Every row gives one point. Each copy is the shape, with its points in the same order, stretched, turned, moved and blurred by noise. Say if it was mirrored as well.

Shape (7 x 3):
[[ 42 -37 -18]
 [  8  -3  -4]
 [ -7  27   1]
 [  1 -10 -30]
 [ 27  11  -2]
 [ 27   0  55]
 [-17  67   5]]
Copy 1 (7 x 3):
[[ 30  38 -10]
 [ -5  -1  10]
 [-29 -20  31]
 [-22  -3 -11]
 [-10  14  16]
 [ 39  -1  59]
 [-61 -42  40]]
Copy 1 is: only turned
Copy 2 (7 x 3):
[[-44 -50  27]
 [ -7  -1  22]
 [ 16  27  28]
 [-27  -1  45]
 [  7  -8  29]
 [ 24 -22 -32]
 [ 54  49  37]]
Copy 2 is: mirrored

Shape (10 x 4):
[[-16 -23   5  40]
 [-14  10  -9  40]
 [ 13 -58  50 -48]
 [-32 -37   4  35]
 [ -9  24  -2  18]
 [ 15 -24  48   1]
 [ 14 -14  55 -14]
 [ -8  -6  14   1]
 [ -4  11   7  56]
 [ 40 -29  23  -1]]
Copy 1 (10 x 4):
[[  9 -26   7  15]
 [-14 -32 -20   0]
 [ 38  64  47  40]
 [ 11 -33  29  14]
 [-15  -4 -22 -11]
 [ 34  30   8  14]
 [ 36  44  10   9]
 [  4  11  10   6]
 [  6 -34 -29  -3]
 [ 22  28 -18  41]]
Copy 1 is: mirrored
Copy 2 (10 x 4):
[[-15  -6  26  39]
 [-44  19   2  21]
 [ 88  -2  57  14]
 [ -6  -7  17  51]
 [-36  31   5  14]
 [ 26  16  61  24]
 [ 38  32  58  10]
 [  5  19  19  18]
 [-50  20  28  34]
 [ 17   4  63  -5]]
Copy 2 is: mirrored

Shape (10 x 4):
[[ 24 -49  41  -6]
 [ -3  11 -20 -19]
 [ 18  30   2  57]
 [-12  17   1 -42]
 [ 65 -29 -31  15]
 [ -3   4  -4 -11]
 [-22  10 -32  18]
 [ 35  -5  -5  21]
 [ 30  36   5  27]
 [ 17 -28   0  61]]
Copy 1 (10 x 4):
[[ 27 -37  25 -39]
 [-33   3 -26  -7]
 [-51  51  31 -23]
 [  5   9 -35 -12]
 [-85 -34   3 -52]
 [-17   1 -11  -9]
 [-58  11  -4  21]
 [-49   0  12 -36]
 [-38  50   7 -42]
 [-53  -8  48 -10]]
Copy 1 is: mirrored
Copy 2 (10 x 4):
[[ 43  19  19 -29]
 [  3  -4 -21  18]
 [-30   6  49  17]
 [ -1  -2 -40  -5]
 [ 42  45  22  46]
 [  3  -3 -10   5]
 [-11 -31   7  31]
 [ 11  23  23  19]
 [-25  25  22  11]
 [ 12  -2  61  19]]
Copy 2 is: only turned
Copy 3 (10 x 4):
[[  6  21  -9  37]
 [ -2 -17  11 -21]
 [-19  27 -41 -41]
 [-18 -27  35   2]
 [ 29  59  -7 -30]
 [ -2  -7   5 -13]
 [  8 -11 -23 -42]
 [  2  33 -19 -23]
 [-29  26 -12 -28]
 [ 14  37 -57 -24]]
Copy 3 is: only turned
Copy 4 (10 x 4):
[[ 39  27  46  29]
 [ -6  20 -11   0]
 [-34 -54 -12  50]
 [-21  34  13 -23]
 [ 50  41 -21  71]
 [ -5   9   1   4]
 [ -6 -29 -37  10]
 [  9   4  -5  48]
 [-37 -15   0  40]
 [ 28 -45 -14  62]]
Copy 4 is: only turned

Shape (11 x 6):
[[  8  33 -52  41  33 -12]
 [  7  21  17 -35 -42  50]
 [ -8  35 -35 -17 -25   0]
 [ 25  -5  15 -28  32  -8]
 [ 21   6   1   4  23 -31]
 [-11 -46  15 -12  25  12]
 [-14  16  17  -5 -22 -18]
 [ 16  33 -22 -25 -35  -2]
 [  0 -31 -12  -6 -18  -4]
 [-34  27 -19 -11 -35   0]
 [-34   3 -23  38 -20 -27]]
Copy 1 (11 x 6):
[[  0 -55  11 -44  11  30]
 [ 39  98  44  50 -10   5]
 [ 47  53  26 -15  12 -10]
 [-20 -17  10   1 -15 -19]
 [-12 -52   4  -4  11 -18]
 [ -8   4 -37  -4 -17  -4]
 [ 29  14  -3  20  41 -30]
 [ 48  48  37  10  13 -14]
 [ 39  23 -23   6   4 -24]
 [ 51  61  10  -3  37 -12]
 [ 52 -10 -25 -12  53 -12]]
Copy 1 is: only turned
Copy 2 (11 x 6):
[[-31  50  39 -49  36 -23]
 [-32 -65 -35   7 -74 -29]
 [-44 -23  -7 -12 -37  16]
 [ -1  23  33  -7 -40 -14]
 [-16  44  26  -5  -8  -6]
 [ 39  -6   6  -7 -11  -3]
 [-31  -9 -11  26 -28  15]
 [-47 -16 -22  -4 -54   7]
 [ 11  -5 -37  -1 -16  20]
 [-37 -39 -17   5 -29  28]
 [-17   7 -20   5  29  33]]
Copy 2 is: mirrored
Copy 3 (11 x 6):
[[ 21  53  13  53 -49   7]
 [ 59 -41 -45 -23  28 -22]
 [ 62   9  22 -15  21 -36]
 [-46 -22 -26  31 -21 -36]
 [-40  -7  13  38 -27 -31]
 [-70   7 -23 -10  -7  12]
 [ -7 -14  41 -23  -1 -28]
 [ 48 -13  -3  -3  27 -47]
 [-27  -1  10 -14  30   3]
 [ 52  22  38 -46  12 -24]
 [  8  37  75 -20  -1  14]]
Copy 3 is: mirrored

Shape (12 x 6):
[[-67 -13 -28 -16   2  16]
 [-45  34   8 -13 -25  38]
 [-54 -26   6 -29 -31   4]
 [ 26   2 -18  32   6 -31]
 [-33  -3  18  32   0 -29]
 [ 38 -35 -16  28  21  -6]
 [ 20 -22  -1  65 -12  14]
 [  4 -14  -7  34  -8 -11]
 [ 19  10 -31  25   3  19]
 [ 49 -10  10  42   1  11]
 [-59 -18 -39  28  -1 -10]
 [-37  44  58 -13  33  22]]
Copy 1 (12 x 6):
[[ 25  35  14  -2  70  -7]
 [ 29  35  29 -41  47 -43]
 [ -7  34 -22  -3  60 -18]
 [ 18 -11 -19  22 -43  21]
 [ 33 -12 -20  -7  18  15]
 [  1 -34  -9  43 -35   1]
 [ 22 -48 -22  49 -38 -36]
 [ 16 -14 -20  26 -16  -6]
 [ 23  -2  13  18 -26 -18]
 [  5 -44  -4  26 -53 -29]
 [ 41  12 -12  28  42   9]
 [ 41  -2  65 -87  56 -12]]
Copy 1 is: only turned
Copy 2 (12 x 6):
[[-18  36  32   5 -36 -14]
 [ 33  23  62 -31   4 -21]
 [ 21  31  49 -21 -37  11]
 [-13  -9 -16  32  22   8]
 [ -3  23  26 -25  18  29]
 [-19 -32 -34  29  -3   3]
 [-11 -42  29  -9   7   7]
 [ -7 -14  14   3   5  16]
 [-13 -16   3  32   1 -24]
 [  8 -33  -4  -2  16   7]
 [-44  17  46  14 -29  -4]
 [ 43  43 -11 -67  46  -9]]
Copy 2 is: mirrored
Copy 3 (12 x 6):
[[  29   20  -11  -81   -2   38]
 [ -16   23  -10  -56   21   -3]
 [  26   18  -29 -102  -21   26]
 [  13  -37    4   47   11   14]
 [  10  -33    7  -21   18   17]
 [  30  -27   17   35  -13    7]
 [  30  -43   16   12   11  -25]
 [  28  -28    9    0    9   -5]
 [   6   -2    7   34   18   -5]
 [  -3  -35   19   43   -2  -24]
 [  53    1   13  -59   20   24]
 [ -58    3   18   -8   22   15]]
Copy 3 is: mirrored
Copy 4 (12 x 6):
[[  5  -4 -18 -18  53 -39]
 [ 35 -26 -26 -39  21 -10]
 [ 42  -7 -44  -9  16 -56]
 [-42   2  32  16   1  -5]
 [-10  15   1 -42  -7 -35]
 [-23   6  75  44  27 -17]
 [-20 -28  80   3   2  -7]
 [-16  -3  27   7   5 -23]
 [-15  -8  47  14  40  17]
 [  2 -11  68  17  -3   7]
 [-35  -6   8 -22  39 -38]
 [ 61  40   0 -65   5  -5]]
Copy 4 is: only turned
